Each point is reached from the start by the listed moves, each made once or not at all, plus a little noise. Say if it took an odd or an even number of moves. Then give how often each move was made.
In the rows, 128 means zero.

Moves:
(1): [171 117 117  70 129]
(2): [165 149 147 142  71]
(3): [153  88 150 150 146]
Start: [119 126 140 128 119]
Points:
[163 113 131  67 119] -> odd (1, 0, 0)
[188  76 147  91 137] -> even (1, 0, 1)
[144  87 163 148 138] -> odd (0, 0, 1)

Moves:
(1): [142 125 114 167 121 131 117 144 127 127 143]
(2): [134 125 136 138 120 123 134 132 132 112 124]
(3): [131 137 136 139 131 129 123 130 126 122 123]
(4): [118 115 130 134 130 135 125 139 133 130 122]
(5): [123 123 150 156 121 113 157 135 134 125 128]
(6): [117 132 124 124 132 142 139 139 127 126 137]
(7): [127 125 133 133 125 122 126 127 110 117 130]
(8): [136 130 133 131 121 136 131 141 133 140 129]
(9): [110 144 142 126 111 116 119 107 126 120 140]
(10): [137 146 107 131 133 112  99 146 114 130 144]
(11): [130 121 144 134 138 120 129 126 123 121 138]
Start: [132 128 132 151 130 134 127 113 122 133 126]
Points:
[138 117 140 239 129 111 132 178 115 108 167] -> odd (1, 1, 0, 1, 1, 1, 0, 0, 0, 1, 1)
[113 138 174 197 111 107 136 156 118 113 164] -> even (0, 1, 0, 1, 1, 1, 0, 1, 1, 1, 1)
[119 137 157 163 102 108 119  93 106  98 135] -> odd (0, 1, 0, 0, 0, 0, 1, 0, 1, 0, 0)
[126 141 162 249 118 103 118 159 109  96 174] -> odd (1, 1, 1, 1, 1, 1, 0, 0, 1, 1, 1)
[134 135 186 243 107  98 139 121 122  95 154] -> even (1, 1, 1, 0, 1, 0, 0, 0, 1, 0, 1)
[141 170 146 176 108 111  93 130 113 117 146] -> odd (0, 1, 1, 0, 0, 0, 0, 1, 1, 1, 0)
